Rows are points. The last column is the point's height on a tilted bowl or saddle (a function of degree 2), plus a little noise. Count its main directions that bend up, bend down and stay straight.
In the rows, 100 means zero.

Points:
[[31, 96, 98, 145],
[104, 160, 101, 65],
[70, 36, 93, 76],
[117, 195, 100, 5],
[87, 116, 155, 134],
[128, 100, 141, 128],
[111, 114, 145, 124],
[130, 81, 100, 118],
[43, 91, 107, 128],
[103, 84, 125, 106],
[62, 60, 76, 117],
[57, 126, 100, 119],
[117, 71, 100, 108],
[129, 49, 60, 143],
[93, 156, 100, 74]]
Directions: 2 up, 1 down, 0 straight

Points:
[[187, 160, 64, 136, 31],
[50, 195, 120, 103, 65],
[113, 83, 144, 73, 122],
[67, 58, 133, 105, 112],
[125, 37, 110, 86, 112],
[120, 107, 99, 48, 127],
[139, 123, 110, 135, 111],
[75, 90, 106, 142, 123],
[116, 80, 97, 129, 126],
[55, 111, 118, 85, 137],
[116, 94, 61, 63, 119],
[88, 78, 128, 97, 132],
[152, 81, 181, 166, 5],
[100, 147, 109, 97, 130],
[76, 61, 103, 39, 97],
[81, 105, 111, 137, 125],
[120, 152, 100, 34, 92],
[21, 138, 43, 144, 128],
[131, 82, 140, 86, 131],
[98, 64, 132, 66, 117],
[59, 134, 125, 108, 125],
[140, 72, 57, 173, 23],
[136, 140, 173, 100, 84]]
Directions: 0 up, 3 down, 1 straight

Points (23 x 5):
[[125, 5, 157, 85, 47],
[126, 180, 67, 98, 61],
[91, 118, 79, 56, 65],
[86, 135, 105, 83, 74],
[120, 93, 103, 47, 66],
[54, 115, 120, 119, 67],
[63, 83, 190, 162, 19],
[103, 134, 153, 52, 56],
[98, 54, 158, 100, 57],
[73, 62, 94, 139, 60],
[64, 139, 156, 90, 64],
[74, 48, 160, 47, 44],
[71, 112, 127, 110, 72],
[68, 135, 75, 83, 65],
[29, 165, 114, 101, 57],
[93, 52, 148, 81, 62],
[106, 137, 191, 96, 53],
[123, 34, 151, 30, 44],
[107, 102, 79, 142, 66],
[124, 23, 117, 103, 65],
[136, 45, 84, 53, 69],
[109, 40, 96, 63, 75],
[92, 116, 95, 110, 77]]
Directions: 0 up, 3 down, 1 straight

Points:
[[103, 109, 118, 105, 109, 113, 105],
[89, 88, 132, 77, 72, 54, 121],
[72, 52, 69, 58, 85, 122, 144],
[97, 118, 88, 138, 83, 146, 145],
[96, 56, 60, 155, 121, 143, 184],
[141, 85, 116, 88, 97, 134, 130],
[120, 48, 102, 82, 83, 139, 151],
[56, 113, 105, 97, 107, 91, 132],
[94, 60, 121, 115, 87, 124, 131],
[94, 91, 109, 98, 162, 110, 118],
[104, 154, 104, 90, 103, 80, 128],
[139, 78, 110, 92, 99, 156, 150],
[69, 87, 5, 111, 79, 103, 121],
[116, 24, 109, 96, 87, 98, 161],
[102, 115, 146, 75, 92, 126, 114],
[146, 94, 68, 93, 111, 154, 152],
[54, 125, 63, 139, 124, 78, 169],
[115, 106, 141, 165, 30, 72, 122],
[94, 111, 109, 117, 73, 107, 105],
[169, 116, 86, 91, 95, 116, 152],
[112, 62, 92, 104, 112, 129, 130],
[127, 123, 61, 62, 70, 110, 128],
[117, 121, 80, 110, 115, 152, 137],
[66, 74, 63, 84, 73, 81, 115],
[124, 119, 89, 63, 103, 149, 139],
[93, 86, 132, 107, 72, 128, 115],
[66, 130, 71, 101, 111, 85, 132],
[130, 99, 104, 79, 84, 115, 114],
[45, 140, 98, 114, 70, 66, 155],
[117, 41, 129, 88, 56, 130, 152],
[109, 61, 103, 142, 123, 116, 146],
[90, 136, 98, 70, 111, 135, 133],
[76, 154, 127, 79, 102, 122, 142],
[68, 131, 129, 117, 110, 153, 159],
[73, 79, 91, 127, 164, 81, 154],
[151, 74, 115, 100, 64, 105, 134],
[78, 159, 128, 135, 121, 83, 152],
[99, 45, 121, 103, 170, 106, 158],
[103, 113, 79, 97, 88, 159, 142]]
Directions: 4 up, 0 down, 2 straight

Points, 44 rows:
[[107, 42, 54, 113, 118, 130, 73],
[127, 102, 133, 87, 81, 111, 63],
[157, 118, 60, 70, 100, 117, 94],
[70, 87, 98, 118, 78, 58, 54],
[113, 120, 113, 164, 130, 98, 72],
[102, 120, 62, 118, 91, 104, 73],
[91, 140, 63, 122, 109, 62, 87],
[114, 61, 62, 101, 70, 30, 142],
[118, 62, 85, 73, 72, 57, 108],
[37, 88, 37, 106, 62, 68, 88],
[62, 48, 99, 76, 127, 143, 35],
[133, 112, 88, 110, 116, 162, 55],
[50, 89, 59, 34, 123, 73, 147],
[81, 126, 162, 55, 62, 55, 63],
[138, 149, 112, 139, 66, 133, 184],
[70, 126, 56, 124, 64, 157, 109],
[72, 145, 91, 148, 104, 69, 64],
[120, 61, 60, 121, 43, 159, 117],
[92, 138, 56, 66, 143, 137, 145],
[5, 118, 95, 97, 91, 108, 88],
[120, 173, 103, 86, 108, 45, 146],
[54, 68, 115, 101, 81, 125, 19],
[100, 77, 98, 92, 67, 146, 39],
[94, 153, 86, 123, 71, 111, 132],
[79, 124, 134, 85, 108, 57, 93],
[88, 122, 126, 109, 67, 73, 89],
[83, 110, 120, 141, 145, 51, 135],
[130, 112, 95, 129, 136, 108, 72],
[101, 121, 134, 23, 22, 82, 67],
[123, 42, 85, 103, 122, 111, 83],
[56, 95, 131, 109, 95, 124, 48],
[113, 103, 137, 111, 176, 139, 137],
[106, 155, 36, 103, 102, 137, 172],
[65, 92, 85, 147, 100, 68, 25],
[126, 92, 135, 102, 127, 128, 59],
[96, 153, 125, 80, 92, 54, 115],
[99, 146, 116, 171, 98, 137, 106],
[114, 90, 107, 114, 126, 78, 83],
[100, 100, 75, 130, 77, 87, 50],
[55, 85, 97, 155, 122, 78, 49],
[169, 145, 101, 95, 101, 102, 120],
[69, 94, 52, 96, 49, 130, 97],
[92, 56, 45, 69, 119, 47, 187],
[72, 87, 118, 139, 126, 102, 74]]
Directions: 3 up, 1 down, 2 straight

Points (63 x 9):
[[114, 148, 115, 144, 120, 69, 148, 117, 69],
[119, 108, 108, 93, 86, 68, 158, 85, 72],
[123, 93, 123, 78, 97, 136, 75, 90, 79],
[107, 111, 73, 75, 91, 101, 86, 79, 83],
[80, 76, 116, 72, 63, 139, 42, 100, 53],
[125, 113, 126, 73, 40, 102, 90, 141, 58],
[91, 116, 127, 102, 63, 105, 108, 103, 81],
[66, 76, 98, 93, 120, 101, 102, 145, 64],
[157, 82, 84, 150, 71, 115, 146, 91, 44],
[99, 69, 77, 153, 107, 56, 122, 97, 61],
[81, 143, 82, 92, 60, 58, 86, 91, 83],
[83, 130, 69, 51, 93, 76, 134, 119, 56],
[96, 90, 95, 102, 94, 120, 99, 106, 89],
[134, 108, 86, 117, 142, 38, 83, 42, 48],
[93, 73, 96, 96, 85, 94, 75, 132, 69],
[105, 85, 78, 107, 85, 106, 92, 108, 86],
[104, 102, 125, 92, 137, 121, 55, 93, 76],
[99, 116, 58, 138, 63, 78, 87, 87, 74],
[66, 81, 157, 110, 121, 101, 95, 101, 72],
[57, 94, 140, 128, 91, 103, 115, 118, 65],
[122, 101, 85, 100, 125, 83, 111, 141, 70],
[92, 104, 117, 37, 72, 91, 144, 143, 36],
[114, 135, 62, 89, 129, 117, 114, 86, 69],
[76, 111, 69, 90, 71, 82, 92, 96, 81],
[109, 105, 119, 162, 56, 74, 138, 146, 36],
[93, 116, 102, 64, 94, 100, 100, 143, 66],
[108, 101, 107, 111, 118, 106, 169, 126, 56],
[101, 140, 91, 140, 105, 129, 100, 81, 69],
[94, 111, 83, 125, 161, 115, 119, 118, 78],
[103, 124, 127, 175, 89, 81, 82, 87, 62],
[105, 68, 64, 155, 143, 66, 74, 105, 47],
[103, 132, 153, 93, 176, 68, 129, 74, 66],
[76, 67, 126, 103, 73, 119, 108, 97, 70],
[27, 74, 59, 125, 75, 49, 88, 125, 23],
[112, 130, 97, 84, 151, 130, 79, 139, 67],
[115, 48, 149, 104, 98, 67, 68, 101, 48],
[104, 132, 122, 141, 67, 60, 111, 85, 87],
[139, 92, 61, 78, 133, 159, 77, 115, 66],
[98, 106, 123, 114, 64, 100, 91, 55, 73],
[92, 82, 148, 86, 111, 135, 135, 90, 64],
[51, 93, 105, 146, 135, 80, 75, 78, 72],
[127, 148, 166, 66, 82, 76, 53, 147, 13],
[102, 64, 113, 121, 108, 92, 127, 103, 74],
[125, 98, 92, 136, 55, 75, 100, 107, 82],
[79, 134, 91, 62, 83, 75, 104, 90, 77],
[38, 104, 130, 68, 88, 82, 71, 86, 50],
[101, 60, 121, 119, 110, 77, 90, 116, 73],
[122, 131, 89, 71, 56, 72, 63, 161, 34],
[58, 106, 107, 92, 88, 116, 111, 71, 73],
[113, 131, 93, 57, 67, 98, 116, 108, 77],
[104, 74, 59, 108, 166, 113, 55, 115, 50],
[98, 76, 95, 126, 136, 128, 119, 107, 78],
[109, 58, 145, 110, 126, 113, 96, 167, 36],
[53, 109, 90, 132, 98, 51, 72, 102, 74],
[118, 80, 124, 97, 99, 97, 102, 131, 76],
[122, 118, 133, 114, 49, 105, 85, 108, 73],
[138, 47, 146, 63, 169, 41, 100, 90, 5],
[41, 99, 83, 66, 121, 76, 84, 143, 41],
[102, 119, 130, 117, 102, 73, 59, 142, 63],
[80, 93, 122, 100, 145, 123, 136, 95, 80],
[134, 146, 83, 120, 78, 142, 48, 118, 41],
[100, 195, 117, 113, 112, 82, 118, 104, 62],
[90, 102, 121, 100, 121, 93, 106, 36, 59]]
Directions: 0 up, 6 down, 2 straight

Points (64 x 9):
[[142, 103, 112, 93, 123, 114, 109, 120, 83],
[67, 177, 144, 99, 124, 131, 90, 98, 82],
[134, 74, 88, 52, 96, 59, 109, 120, 62],
[109, 125, 130, 89, 127, 49, 113, 98, 86],
[116, 137, 172, 86, 102, 102, 101, 112, 101],
[112, 124, 123, 111, 46, 122, 85, 14, 88],
[157, 46, 113, 121, 89, 129, 84, 126, 64],
[81, 117, 90, 83, 55, 80, 102, 138, 105],
[113, 111, 54, 150, 97, 140, 87, 52, 99],
[74, 90, 115, 66, 139, 71, 81, 94, 83],
[103, 128, 190, 95, 140, 183, 70, 98, 84],
[116, 118, 151, 115, 54, 139, 124, 115, 89],
[97, 115, 26, 85, 105, 65, 104, 72, 56],
[103, 54, 102, 94, 76, 135, 64, 122, 99],
[143, 57, 147, 129, 55, 58, 67, 102, 71],
[160, 110, 55, 74, 100, 153, 133, 63, 35],
[75, 190, 94, 126, 112, 129, 170, 141, 12],
[118, 84, 116, 144, 87, 109, 78, 47, 113],
[78, 131, 58, 139, 74, 88, 140, 93, 91],
[63, 128, 136, 41, 111, 87, 114, 141, 97],
[58, 97, 140, 124, 90, 112, 105, 84, 108],
[55, 116, 152, 102, 140, 58, 75, 66, 86],
[52, 114, 43, 140, 87, 90, 124, 117, 95],
[18, 166, 79, 97, 132, 130, 123, 182, 23],
[89, 115, 97, 136, 109, 125, 136, 144, 74],
[69, 79, 103, 174, 64, 119, 128, 95, 108],
[97, 89, 122, 142, 108, 70, 96, 101, 118],
[55, 132, 86, 131, 106, 42, 109, 74, 113],
[91, 162, 99, 144, 89, 78, 124, 101, 100],
[61, 61, 53, 123, 72, 97, 119, 158, 71],
[148, 92, 124, 121, 119, 136, 103, 117, 80],
[139, 117, 77, 94, 70, 95, 101, 162, 85],
[108, 82, 109, 103, 87, 122, 151, 60, 76],
[105, 167, 112, 79, 123, 88, 74, 87, 94],
[98, 113, 181, 71, 101, 77, 120, 100, 83],
[102, 145, 124, 128, 86, 113, 82, 128, 107],
[97, 118, 58, 92, 90, 55, 137, 85, 66],
[121, 122, 52, 102, 70, 83, 116, 103, 80],
[86, 152, 97, 88, 153, 123, 113, 76, 68],
[104, 76, 110, 122, 40, 136, 89, 118, 96],
[105, 135, 96, 124, 55, 58, 71, 109, 118],
[129, 135, 30, 86, 155, 62, 112, 37, 5],
[96, 89, 5, 34, 91, 171, 158, 81, 16],
[95, 115, 93, 57, 125, 102, 97, 72, 84],
[108, 119, 112, 116, 116, 34, 155, 40, 56],
[94, 50, 46, 68, 106, 76, 61, 91, 55],
[82, 133, 94, 103, 84, 78, 41, 113, 112],
[71, 103, 100, 141, 97, 101, 96, 92, 122],
[93, 132, 104, 178, 90, 165, 85, 93, 94],
[119, 110, 106, 160, 33, 110, 99, 113, 92],
[103, 86, 132, 109, 105, 83, 110, 132, 94],
[69, 69, 47, 56, 78, 51, 90, 111, 57],
[138, 75, 61, 114, 87, 136, 148, 61, 51],
[94, 106, 113, 97, 71, 90, 93, 110, 111],
[57, 57, 127, 106, 150, 113, 130, 113, 75],
[85, 133, 163, 150, 159, 99, 58, 75, 92],
[80, 103, 122, 93, 143, 105, 123, 67, 83],
[41, 104, 118, 87, 150, 56, 144, 54, 41],
[114, 149, 147, 95, 62, 106, 136, 123, 89],
[113, 147, 84, 111, 146, 138, 15, 114, 60],
[46, 53, 134, 106, 144, 117, 115, 73, 88],
[120, 123, 133, 125, 26, 122, 126, 148, 72],
[90, 164, 93, 120, 154, 44, 97, 141, 86],
[111, 56, 119, 93, 83, 85, 61, 153, 84]]
Directions: 1 up, 6 down, 1 straight

Points:
[[119, 42, 112, 102, 116, 65, 95, 117, 99],
[64, 94, 130, 45, 105, 169, 137, 154, 155],
[144, 91, 100, 98, 95, 89, 59, 130, 93],
[128, 58, 116, 87, 106, 58, 98, 106, 98],
[147, 52, 80, 64, 79, 120, 156, 90, 129],
[114, 96, 78, 137, 125, 121, 120, 84, 106],
[88, 68, 90, 116, 40, 74, 90, 73, 111],
[133, 75, 54, 123, 149, 140, 36, 103, 129],
[166, 129, 95, 108, 90, 59, 67, 73, 96],
[124, 134, 59, 109, 129, 94, 90, 147, 108],
[42, 96, 93, 98, 159, 81, 104, 74, 129],
[102, 82, 92, 88, 144, 118, 183, 114, 146],
[122, 136, 83, 100, 95, 99, 124, 92, 87],
[119, 131, 49, 43, 93, 107, 141, 85, 117],
[78, 49, 78, 96, 121, 123, 93, 157, 116],
[80, 65, 72, 67, 105, 63, 135, 81, 119],
[64, 43, 68, 79, 99, 57, 132, 11, 155],
[120, 118, 56, 47, 80, 91, 154, 111, 123],
[135, 108, 134, 46, 77, 107, 119, 43, 128],
[96, 74, 95, 108, 93, 95, 103, 111, 92],
[7, 135, 124, 36, 46, 118, 139, 78, 190],
[59, 105, 76, 91, 82, 103, 144, 128, 121],
[52, 53, 131, 107, 56, 159, 98, 92, 151],
[98, 108, 76, 81, 128, 155, 121, 91, 115],
[81, 69, 108, 109, 99, 177, 121, 132, 137],
[77, 91, 64, 85, 148, 116, 81, 160, 128],
[84, 57, 93, 83, 127, 136, 140, 84, 122],
[90, 141, 100, 110, 117, 69, 128, 16, 99],
[88, 118, 105, 71, 56, 133, 121, 98, 110],
[100, 137, 138, 118, 115, 178, 129, 81, 146],
[70, 108, 107, 97, 58, 86, 81, 123, 110],
[78, 67, 80, 123, 56, 148, 74, 139, 129],
[107, 97, 78, 94, 122, 145, 49, 137, 114],
[171, 123, 102, 97, 95, 139, 80, 134, 111],
[128, 48, 115, 69, 148, 49, 130, 79, 125],
[96, 66, 113, 121, 91, 103, 154, 174, 139],
[107, 121, 94, 88, 92, 137, 91, 77, 95],
[85, 110, 164, 134, 60, 82, 42, 75, 144],
[105, 82, 108, 157, 110, 63, 100, 111, 106],
[84, 121, 162, 74, 94, 150, 83, 140, 142],
[99, 104, 84, 91, 126, 65, 138, 87, 103],
[98, 91, 133, 137, 53, 112, 116, 105, 116],
[129, 106, 135, 88, 124, 153, 71, 123, 115],
[107, 22, 85, 82, 125, 112, 74, 151, 100],
[113, 53, 74, 61, 67, 120, 65, 109, 102],
[69, 98, 82, 46, 58, 70, 127, 141, 135],
[92, 90, 96, 117, 119, 136, 95, 128, 109],
[130, 101, 109, 101, 107, 82, 157, 136, 116],
[86, 74, 96, 156, 101, 85, 162, 121, 140],
[61, 133, 116, 97, 102, 62, 99, 82, 104],
[144, 144, 79, 69, 54, 99, 110, 115, 104],
[78, 121, 108, 86, 108, 124, 155, 112, 120],
[64, 110, 142, 77, 64, 104, 58, 47, 141],
[138, 85, 118, 125, 85, 124, 105, 109, 102],
[93, 77, 81, 105, 96, 127, 106, 111, 99],
[61, 79, 157, 192, 82, 145, 127, 44, 195],
[86, 126, 90, 63, 82, 90, 120, 111, 103],
[44, 91, 102, 67, 114, 67, 98, 124, 128],
[31, 75, 108, 27, 121, 83, 95, 55, 160],
[95, 136, 81, 104, 95, 82, 110, 133, 98],
[89, 153, 58, 75, 90, 66, 85, 115, 101],
[143, 117, 112, 104, 128, 71, 86, 118, 91],
[74, 93, 70, 106, 54, 105, 127, 80, 103],
[103, 106, 151, 59, 125, 110, 55, 47, 132],
[120, 108, 132, 195, 66, 84, 99, 79, 131]]
Directions: 7 up, 0 down, 1 straight
